Every row gives one point. Two turns around zero, p and q, are shown by what they do to some points. Where does a point land after both, in the order given? Backwards means that the second turn is done in reverse. Each puzzle has new turns, and all numbers are rounded.

Turn p:
[-0.23  0.40] -> [-0.11  0.45]
[ 0.60 -0.30] -> [ 0.49 -0.46]
[-0.26 -0.49] -> [-0.39 -0.40]
[-0.06  0.03] -> [-0.05  0.05]
[-0.05  0.36] -> [0.05 0.36]
Turn q:
[0.34 0.38] -> [0.44 0.25]
[-0.08  0.17] -> [-0.02  0.19]
[-0.26 -0.55] -> [-0.42 -0.44]
Where do these land?
q, then p: [0.59 0.13] -> [ 0.56 -0.23]
q, then p: [-0.42 -0.05] -> [-0.37  0.20]
q, then p: [0.23 0.21] -> [0.31 0.04]
q, then p: [-0.39 -0.30] -> [-0.49 -0.03]

Turn p:
[0.04 0.34 0.03 0.39] -> [-0.04  0.05 -0.17  0.49]
[-0.34 -0.22  0.17  0.11] -> [-0.42 -0.11  0.11 -0.07]
[-0.86 -0.09  0.63 -0.15] -> [-0.88  0.30  0.53 -0.13]
[ 0.67 -0.25 -0.02 -0.18] -> [ 0.63 -0.33  0.18 -0.12]
[ 0.20  0.03 -0.35 -0.32] -> [ 0.37  0.12 -0.18 -0.29]
[ 0.33 -0.06 -0.64  0.04] -> [ 0.42 -0.18 -0.54 -0.16]
[-0.05  0.25  0.19  0.11] -> [-0.08  0.16  0.08  0.28]
Turn q:
[-0.28 -0.09 -0.12 -0.71] -> [ 0.18 -0.39 -0.62  0.18]
[ 0.20  0.49 -0.32  0.10] -> [-0.29 -0.07  0.30  0.46]
[-0.65 -0.11 -0.37  0.20] -> [ 0.73 -0.04  0.15  0.25]
[ 0.23 -0.26 -0.17  0.18] -> [-0.02  0.42 -0.02  0.04]
[0.50 0.09 0.69 0.02] -> [-0.62 -0.01  0.06 -0.59]
[-0.01 -0.10  0.29  0.20] -> [ 0.02  0.07  0.13 -0.33]
Where do these land?
q, then p: [-0.08 -0.01 -0.54 -0.25] -> [ 0.02 -0.32 -0.39  0.32]
p, then q backwards: [ 0.15  0.24  0.06 -0.15] -> [-0.08 -0.15 -0.19  0.20]
p, then q: [ 0.40 -0.34 -0.12  0.11] -> [-0.06  0.42 -0.33 -0.11]
p, then q: [0.63 0.58 0.07 0.42] -> [-0.28  0.67  0.62  0.02]
q, then p: [-0.70 -0.29  0.15  0.00] -> [ 0.69 -0.26  0.15 -0.17]
p, then q: [-0.39 -0.18  0.39 -0.13] -> [ 0.23 -0.44 -0.02 -0.33]
